Every row gives one point. A path goes straight from each point to the next, and from the last back to the first. The post is the endless flat space through its rows: a point in 2 columns, a line in 3, a plane in 4, and so on, so that a path can go around it. Count how often the path circles the post. Going back the other way cancels.

Post (1 x 2)
2, -22
Path (28 x 2)
27, -60
38, -8
-4, 27
-15, -15
-7, -45
-1, -50
-25, -28
-20, -36
-24, -69
-14, -13
8, 14
37, -8
17, -50
-19, -69
-20, -23
-1, 12
33, -10
14, -30
14, -50
44, -27
10, 0
-20, 28
-36, -38
-26, -44
-32, 3
-7, 33
-18, -25
-3, -43
Times around: 0

Post (7 x 8)
-13, 10, 44, 26, 45, 11, 26, -8
-11, 5, 18, -24, 29, 28, -22, 0
11, 14, -20, 47, 34, 11, 36, -21
-22, -16, -76, -21, -43, -29, -23, 35
-2, 46, 11, -26, -29, 12, -16, -22
13, -44, -39, -27, -34, -16, -28, 24
4, 6, -7, -1, 6, 3, -21, 54
Path (22 x 8)
-2, 4, -3, 1, 24, 1, -35, -8
17, -10, 25, -11, 29, -14, 4, -7
-7, -12, -72, -46, 16, 27, -21, 36
-54, -41, 47, 24, 49, 38, 64, -39
10, 20, 93, -17, 22, 34, 35, 11
3, 12, -13, 1, 75, 7, 35, 1
-16, 96, -48, -34, -24, -10, -19, -20
-34, 28, -11, -30, 39, 3, 11, -16
24, 18, -6, 23, 83, 39, 7, -23
29, -1, -14, 46, 12, 6, -2, -11
7, -14, 25, 23, -13, 34, -15, -5
-16, -35, -8, 31, 31, 12, 41, 17
-22, 4, -61, -10, 12, -14, -3, 58
29, -7, -22, -36, -70, -13, -21, 59
-35, -15, 19, -41, 0, 49, -28, -6
3, 15, -24, 15, -42, -11, 0, -23
-27, -4, 27, -15, -46, 24, -9, 29
21, -2, 44, -56, -22, 11, 3, 8
5, 42, -62, -3, 25, 0, -10, 43
-29, -15, 68, 31, 47, -30, 7, 13
7, -16, -12, 28, -25, -15, -15, 17
-8, 12, -24, 0, -49, -6, -44, 32
Times around: 1

Post (13 x 14)
-34, -7, -1, -32, -42, -20, 9, -54, -1, -9, -7, -17, -25, 4
-19, -25, -35, 24, -53, 22, 5, -21, 38, -1, 9, -28, -21, -55
-43, -3, -16, -19, -27, -25, -1, -15, 56, -23, 28, -62, -1, -8
24, 26, 59, -17, -3, -24, 3, 14, 6, -21, -21, 21, -33, -1
-27, -24, -18, 0, -7, -11, -15, -49, -7, -18, 11, -36, 0, -62
53, -4, -19, 8, 31, -27, 44, -26, -41, -24, -45, 55, 12, 8
39, -25, 7, 39, 10, -29, 9, -21, -64, 1, -16, 73, 24, 40
50, -38, 0, 32, 13, 20, 55, -13, -68, -1, -6, 35, 24, 14
5, 45, 5, -3, 11, 8, 11, -3, 2, 12, -7, 15, -13, 4
-15, 17, 24, -3, 6, 18, 0, -7, 25, -55, -18, 10, -6, 17
14, 26, 28, 33, 0, -14, 11, -26, 12, -28, -60, -13, -12, 28
33, 33, 20, 9, 23, -5, -4, -16, 18, -21, -7, 5, -71, 41
63, -9, -34, -3, -12, -7, 12, -14, -99, -19, 4, 51, 44, -3
Path (25 x 14)
-29, 6, -2, 25, -4, 37, 33, -36, 17, -78, -54, -29, -30, 87
43, -21, -35, -21, 50, -42, -2, -2, -15, -57, -14, 33, 32, -16
38, -3, -1, -3, 11, -3, 7, -43, -37, -41, -30, 17, -6, 19
-24, -5, -6, 5, -20, 1, 10, -53, -17, -5, -8, 2, 30, 0
13, 33, 34, 7, -52, -15, -8, -9, -8, -30, 3, 7, -43, -15
5, -17, -54, 77, -11, 28, 30, 4, 41, -18, -27, 19, -4, 35
74, 22, -25, 36, 18, -15, 15, -25, 1, 5, -68, 53, -78, 15
11, 7, 45, -24, 20, 19, -38, -31, 17, -47, 1, -9, -18, -41
35, -11, 14, 32, -23, 32, 16, -42, -44, 16, 8, 59, -59, -6
22, -56, 6, 78, -4, -15, 15, -3, -34, -30, 3, 9, -11, -23
23, -18, 22, 28, 9, -42, -23, 11, -27, 25, 13, 66, -28, 2
0, -1, 16, -6, -5, 22, 25, 7, -9, 11, -29, -32, 47, -54
29, -13, 20, 2, -55, -3, 6, -26, -25, 24, 45, 34, 8, 10
36, 32, -10, -14, -9, -67, -15, -65, -24, 1, 12, -23, -75, -29
-8, -7, -10, 9, -31, 17, 11, -1, -10, -33, 23, 12, -28, 31
-3, 47, 18, -52, 35, 25, -10, 29, 3, -23, -8, -3, -23, 9
17, -37, 27, 7, -47, 0, -2, 9, -57, 43, -5, 15, 2, -24
43, -46, 11, 40, -38, 14, -20, -32, -30, -15, -11, 6, 31, -16
18, 32, 34, -16, 51, 0, 11, -49, -63, -43, -37, 64, 3, -1
-6, 69, -19, -41, 35, -6, 30, -3, 0, -24, -28, -7, 24, -41
-37, -34, 14, 33, -15, -7, 16, 2, -15, -10, -10, 22, 58, 11
23, -25, -17, 6, -68, -8, 2, -13, -68, 4, -33, 50, 39, -33
6, 27, -31, -8, 4, -15, -40, -29, 2, -14, -7, 23, 14, 8
-40, -33, -15, 14, -34, -13, 24, -65, 9, -19, -17, 9, 19, 8
19, -25, 1, 48, -28, -1, 38, -54, -32, -2, 10, 27, -82, 55
Times around: 5

Post (17 x 18)
-15, -2, -22, 12, 45, -17, 25, 20, 16, -39, 5, -18, 14, -11, 6, 1, -19, -57
-2, -31, 16, -20, 22, -18, 72, 0, -12, 24, 11, 14, 6, -8, 42, 28, 3, -36
18, 6, 11, -26, -3, 6, -3, -8, 27, -32, -12, 10, 25, -1, 23, -29, -35, -20
-59, -77, 18, 5, -40, -31, -39, 10, -56, -21, -6, -15, -40, -34, 20, 17, -28, 22
41, -13, -8, 12, -44, -53, -20, -27, 9, -60, -51, -34, 0, 32, -25, 51, -26, 11
2, 12, 33, 8, 34, -23, 2, 44, 34, -5, -48, 13, 32, -7, -42, 26, -5, -24
-18, -26, 44, -8, -4, -20, -16, -62, 52, -18, -5, 27, -18, 0, -2, -10, -30, -27
44, -5, 31, 5, -6, -2, 35, 4, -12, 20, 15, -4, 10, 24, 26, -23, 44, -35
4, -6, 43, -11, 17, -44, 51, 5, 34, -16, -22, 10, 15, 20, -18, 17, -59, -42
-37, -30, 43, -15, 2, -59, 35, -1, -19, 64, -7, 2, -73, -15, 37, 29, 9, -11
-30, -55, -6, -24, -16, 8, -15, -3, -11, -3, -9, -3, -39, 10, 8, 10, -20, -3
11, -68, -18, 32, 8, 0, 20, 27, -37, 1, -38, -4, -3, -9, -5, 11, -29, 9
-5, -16, -13, -20, 16, -35, 39, -13, -29, -7, 21, -8, -8, 27, 17, 3, 13, 3
-69, 4, 12, -12, 12, 9, 22, -5, -11, 17, 12, -5, -18, -55, -34, 0, -29, -11
-49, 21, -19, -18, -16, 15, -4, 40, 13, -59, -16, 5, -26, -45, -54, -12, 7, 19
34, 23, 44, -2, 13, 23, 19, -12, -2, -18, 0, 16, -28, 7, 20, -1, -1, -15
24, -11, 37, -13, -28, -4, -46, 11, 42, -34, 2, -41, 12, -18, -17, 11, 17, 50
Path (27 x 18)
-14, -55, -11, -45, -30, -38, 30, 50, -89, -7, -15, -46, 15, -26, 59, 43, -15, -45
-70, -40, -75, 20, 13, -1, -54, 43, 6, -54, -6, -24, 9, -54, 40, -34, 76, -37
2, 2, -13, 53, 1, -26, 18, -17, 9, -20, -52, 19, -26, -15, -42, 13, -9, 22
-54, -29, 19, 3, 10, 48, -10, 26, 5, 57, 13, -17, -37, -32, -42, -6, -28, -11
-4, 32, 15, -36, 52, -1, -27, 26, 42, 24, 0, 7, -4, 4, -38, -25, 2, -5
-4, -77, 46, -40, -45, 14, 21, -78, -45, 36, 34, 9, -37, -2, 44, 12, 8, 16
10, -77, 29, 21, 7, -16, 47, -51, 18, -18, -18, 22, 17, 45, 4, -8, 2, 3
-33, -9, -14, 17, -46, -12, -5, -20, -20, -12, 2, 23, 4, 1, 23, 29, 50, -62
19, 17, -11, 10, -10, -15, 30, 6, -42, 16, -18, 3, -5, 8, 46, 20, 9, -38
45, -8, 2, 10, 65, 3, -22, 44, 10, 0, 20, -29, 46, -6, 32, 8, -12, -28
-24, -18, 43, -12, -5, 59, -9, -39, -51, 79, -6, 14, -52, -56, 43, 11, -40, -33
-49, -12, -7, -106, 40, -26, 33, 66, -26, -27, 42, -1, -3, 18, 54, 58, -2, 1
-13, -44, 15, -82, 18, -52, 32, 11, 17, 27, -46, 7, -5, 4, -10, 41, -27, 6
22, 44, 45, -34, 9, -4, 33, -18, 29, -20, -33, -21, 14, 28, -30, 22, -7, -14
13, -16, -27, 8, 10, 50, 39, -27, 1, -17, -5, 2, 21, 38, 2, -2, -61, 0
9, 34, 56, -21, -20, 18, 41, 13, 80, 1, 41, -25, -2, -25, -13, 5, -16, -21
38, 33, 35, 6, 22, 31, 34, 14, -15, -3, 1, 0, -37, -8, -7, 5, -26, -37
-9, -17, -13, -2, -13, 45, 3, 0, -28, -26, -10, 24, -4, -20, -12, -24, 17, -39
-5, -22, 33, -27, 9, -23, -12, -59, 32, -62, 12, -9, 22, 8, 14, 69, -3, 25
-34, 8, 26, -43, -3, 60, 43, -90, 10, 40, 35, -19, -11, -17, 0, 10, -49, 17
-46, -31, 68, 23, 6, -45, 12, 8, -12, -34, 9, 11, -74, 2, 6, 58, -6, -19
0, -25, -9, -50, -19, -34, -1, -4, 27, -49, 15, -9, -44, 26, 21, 32, -41, -20
51, 2, 26, -40, -26, -15, -6, -43, 5, -31, -13, 3, -25, 55, -20, -21, -11, -6
-23, -72, 35, -21, -18, 19, 80, 32, 7, 11, -19, 20, -33, -40, 10, -19, 40, -20
-13, 6, 65, -35, 15, 42, 26, -11, -12, 2, 22, -12, -17, 40, 5, 16, -25, 16
6, 21, 8, -27, 12, 2, -3, 40, 32, -47, 28, -26, -11, 62, 16, -43, -62, -20
-2, -46, -21, -23, -1, 5, -2, 61, -27, 20, -30, 13, -3, -16, 10, 25, 26, -16
Times around: 5

Post (17 x 18)
-2, -56, 11, -9, -7, 7, -10, -38, -7, -9, 5, 30, 30, -1, -25, -56, 4, -35
-19, -32, 16, 5, -10, 11, -40, 25, 2, -32, -4, 3, -15, 23, -22, -27, 2, 10
26, -13, -39, 43, 15, 13, 23, 58, -93, -26, 7, 1, -23, 10, -16, -41, -2, -27
34, 22, 12, -6, -18, 14, -28, 19, -13, -59, 6, -58, 9, 24, 38, 36, 1, 27
-16, -8, 35, -39, 13, 21, 36, 16, -3, -25, -3, -1, 3, -22, 9, -46, -9, 7
16, 18, -12, 23, 4, 13, -2, -15, -6, -28, 25, -24, -8, 48, 9, -24, 39, 21
29, -28, -3, 7, -9, -24, 27, 20, -8, 10, -57, -17, 22, -18, 17, -13, 10, -13
-22, -2, -5, -26, 18, 16, -5, -79, 12, -25, 12, -55, 1, -40, -38, -30, 18, -28
-15, -32, -55, -1, 26, 43, -21, -9, 21, 8, 29, -4, 9, 30, 47, -65, -3, -6
27, 21, 34, 10, -52, 2, 18, 38, 2, -12, -47, -1, -7, 10, 19, -13, 15, -16
48, -10, -47, 7, -8, 35, -44, -35, -23, 43, -3, -44, 7, 20, 42, -20, 27, 19
1, 23, -19, 7, -31, 7, -14, -50, 7, -35, -5, -2, 22, -7, -16, -4, -7, 16
-7, 28, 3, -9, -8, 18, 10, 21, -20, -28, -7, 1, 23, 37, -48, -50, -17, -7
-23, 5, 28, -13, -7, -22, 8, 45, -10, 2, -28, -4, 24, -29, 71, -14, -5, -5
-5, 21, 33, -18, 33, -5, 54, -14, -3, -17, 10, 9, -15, 17, 25, -23, -22, -32
-33, -2, 36, 21, 30, 15, 43, -46, -19, -21, -63, 30, 0, -13, -17, -48, 13, -36
-28, -21, 31, -10, -49, 46, 22, -12, 10, 32, -59, 31, 31, 11, -43, 4, 34, -21
Path (24 x 18)
-60, -2, 37, 5, -8, 30, 20, -60, 1, -28, -17, 0, 13, -6, -91, -8, 32, 1
-10, 30, 48, 6, -13, -5, 36, -16, 7, -19, -39, 6, -3, -40, 3, -15, -24, -39
-28, -5, 36, 39, 49, -36, 47, 1, 11, -36, -21, -8, -28, 15, 2, -77, -6, -62
-27, -56, 29, -11, -42, 57, -24, 35, -29, -31, -52, -15, 31, -31, 17, -30, 26, -24
-39, 4, 1, 9, -7, 45, 14, -52, 23, -38, 52, 26, -25, 15, -47, -8, -6, -37
21, -7, -35, 13, 24, -15, -26, -14, -22, 0, -5, -33, 72, -52, 71, -19, 57, 44
37, 18, -34, 0, -10, -19, -49, 49, -45, -64, 23, -42, -7, -16, 30, -85, 22, -36
-46, -20, -24, 29, -34, 11, 1, -15, 33, -19, -31, 60, -17, 57, -45, -54, -28, -21
2, -40, -18, 0, -13, 23, 14, 4, -31, 1, -59, -47, 63, -30, -4, 8, 21, 20
-9, -49, 13, 12, 18, -28, -66, -11, -59, 4, -20, -4, -48, -19, 22, -58, -16, -13
-11, 14, 27, 15, -18, 26, -18, -41, 4, -52, -43, 4, 17, 47, -13, -28, -11, -37
10, 15, 8, 27, 26, 19, 23, 3, 38, -22, 12, -14, -23, 84, -30, -89, -6, -24
-26, -3, 37, -68, -4, 25, 14, -55, 10, 17, -4, 35, 92, 2, -2, 28, -41, 24
13, -30, -14, 0, -41, 38, 64, 65, -13, 1, -32, 31, 10, 1, -38, -45, 49, 15
-34, -30, 63, -30, -12, -9, -22, 30, -17, -30, 2, -58, -16, 1, 25, 33, 53, 34
-6, 11, -25, -6, -5, 3, -55, -11, -39, -45, 33, -70, 32, -48, 36, -11, -34, -16
-2, -48, -12, 8, 9, 38, -10, -60, 30, -30, -30, -30, 0, -5, 20, 16, 16, 32
-6, -50, -8, -6, -19, 33, -41, 48, -31, -8, -17, 5, 24, 17, 39, -21, -2, 15
-31, -7, -3, 30, 32, 9, -54, -12, -12, -48, 20, -41, -66, -8, -32, -48, 60, 14
-43, -34, -23, 17, -4, 35, -18, -12, 13, -29, -24, -10, 27, -40, -11, -5, 31, -12
27, -57, -34, -15, -3, 27, -14, 32, -26, 5, -20, -1, -15, 2, -28, -12, 24, 9
42, -57, -3, -16, -1, 50, 2, -25, -52, -38, -32, 7, 16, -8, 39, 31, -22, 44
-29, -8, -9, -20, -7, 85, -49, 22, -9, -35, -9, -7, -35, 4, -18, -22, -3, 5
16, -22, 13, -12, 11, 14, -37, -11, 33, -41, 3, -49, 19, -28, 22, 1, 19, 11
Times around: 1

Post (17 x 18)
4, -14, 35, 52, -47, -14, 33, 1, 11, -4, 6, 6, -25, 16, -18, 29, -48, 18
26, 25, -45, -1, -19, -3, -21, -69, 17, -24, -10, -26, 2, 20, 14, 27, 1, 14
18, 32, -3, -9, -20, -39, -1, 10, -44, 10, 33, 22, 5, -33, -7, -34, -13, 23
-1, -12, 1, 31, -24, -30, 18, 32, 13, 20, 27, 11, 0, 20, -37, -29, 17, 4
34, -9, -7, -4, 12, -4, -13, -45, -23, -5, 2, -39, -16, -58, 1, 19, -11, -32
-30, 3, -39, 34, -7, -16, 3, 7, -37, 0, -7, -5, 24, -35, -29, -34, 22, 37
-22, -19, -23, 26, -25, -23, -20, 39, -45, -18, 25, 15, 20, -12, 5, -9, 6, -3
4, 4, 17, -24, 13, -33, -14, -55, -7, -44, -6, -22, 9, -2, -15, 6, 2, -6
50, 45, 6, 14, -38, -4, 1, -19, 19, -7, -13, -29, 35, 15, 30, -3, 30, 3
13, -35, 7, 19, -37, -52, 5, -3, 43, -22, -37, -1, -16, 21, -11, -7, 1, 29
13, -36, -4, -2, 18, -26, -45, -33, -4, 7, 15, 7, 16, -26, -29, 42, 33, 18
47, -18, 24, -23, -30, 13, 10, -31, 29, -13, -15, -23, 41, 43, 5, 1, -29, 40
2, -6, -12, 3, 4, 1, -18, -55, 30, -36, -3, 7, 28, -39, -4, -12, 15, 0
-40, 0, -24, -15, -4, -29, -65, 46, -3, 22, 13, -10, 26, -63, -34, -17, 32, 6
26, -1, 2, 15, -12, -6, 27, 27, 12, -21, 24, -11, -20, -10, -3, 4, 12, 43
36, 5, 13, 61, -3, -40, 19, 19, 25, -29, 13, -18, -11, 20, -3, -21, -21, 46
24, 11, 7, -6, 26, 27, -49, -52, -10, -40, -34, -10, -16, -18, -14, 4, 3, -18
Path (28 x 18)
-27, -18, -1, 35, -32, 6, -16, 35, 6, 27, -23, 25, 1, 43, -39, 36, 63, -19
56, 47, -12, 21, -40, 26, -7, 12, 1, 26, 12, 1, -31, -50, 7, 29, 8, -26
-14, -26, 5, -14, -44, -61, -34, -60, 5, -30, -25, -7, 18, -12, -41, -14, 9, 11
-10, -39, -21, 10, 2, -5, -37, 4, 15, -51, -10, -58, -44, 30, -21, -8, -26, 68
35, 27, 4, -11, -45, -43, -46, 37, 14, -28, 17, 0, -45, 4, -15, -28, -7, 32
43, 38, 3, 25, -44, -1, 21, 27, 23, -14, -6, -11, 21, 2, -15, -35, 21, -5
47, 19, -35, 14, -47, 20, 42, -36, -24, -5, -15, -25, -7, 44, 40, 49, 36, -51
-15, 27, -30, 19, -43, 36, -44, -78, 20, -16, -86, -58, -9, 10, 34, 50, -71, -11
-13, -33, 21, -32, -24, -45, -41, -42, 53, 19, 38, 16, 9, -7, -25, 28, -17, 4
6, 37, 3, 13, -5, -12, -38, 35, 21, -1, 30, -57, -29, -42, -35, -9, -11, 27
16, 53, 39, -44, -49, -64, -32, 11, -17, 1, -39, -32, 9, 16, 6, -54, 62, 16
-11, -111, 4, -17, -16, -1, -86, 15, 16, 7, -41, -1, 37, 28, 5, 59, 25, 2
112, 33, -8, -19, -36, 17, 27, -58, -38, 41, 59, 3, -30, 17, 14, 3, -50, 45
26, 20, -4, 18, -58, 52, -17, -53, -27, 10, -20, -20, 10, -5, -10, 41, -6, -6
-19, -7, -51, 20, -46, 68, -23, -46, 22, 13, -65, -18, -3, 12, -74, 48, -42, 61
6, -17, 53, -4, -38, -75, 13, -7, -58, -14, 35, -11, 10, -31, -24, -9, -8, 2
23, -47, 21, 13, -1, -19, -3, -7, 27, 10, 70, -21, -17, -21, -20, 26, -3, 2
-23, -51, -7, 44, 17, -24, 3, -71, -38, -110, -17, -37, -21, -43, 14, 7, -21, -12
18, -60, -9, -13, 0, -17, -13, -25, 20, -41, 29, 27, -12, 16, 11, 34, 19, 34
39, -18, -23, 29, 0, -24, -23, -67, 48, -43, -44, -18, 10, -14, 40, 35, 3, -6
22, 29, -18, 6, 0, -53, -16, 1, -6, -9, -3, 25, 10, -28, -18, -11, 65, -43
65, 27, -40, 17, -26, -2, 8, -17, 20, 27, 22, -48, 40, -35, 12, -10, 2, 33
35, -19, -34, 20, 6, -23, 16, -59, 4, -21, 7, -75, 9, 2, -11, -11, 28, 44
2, 28, -25, 6, -48, -11, 21, -86, 35, 29, -6, -63, 5, -16, -4, 34, -25, -10
-21, -32, 0, 12, -23, -23, -34, 19, 14, -5, 4, 13, 43, 9, -5, -36, 44, 34
12, 6, -39, 35, -67, 33, 22, -16, 13, 14, 18, -52, 9, -7, -25, 32, 27, 67
22, 48, 9, 8, -15, -18, 17, -41, -18, -18, -27, -22, -9, -26, -44, -4, 18, 9
-47, 32, -38, 30, 41, -71, -7, -2, 27, -50, -42, -32, -23, -8, -49, -7, 40, 5
Times around: 0
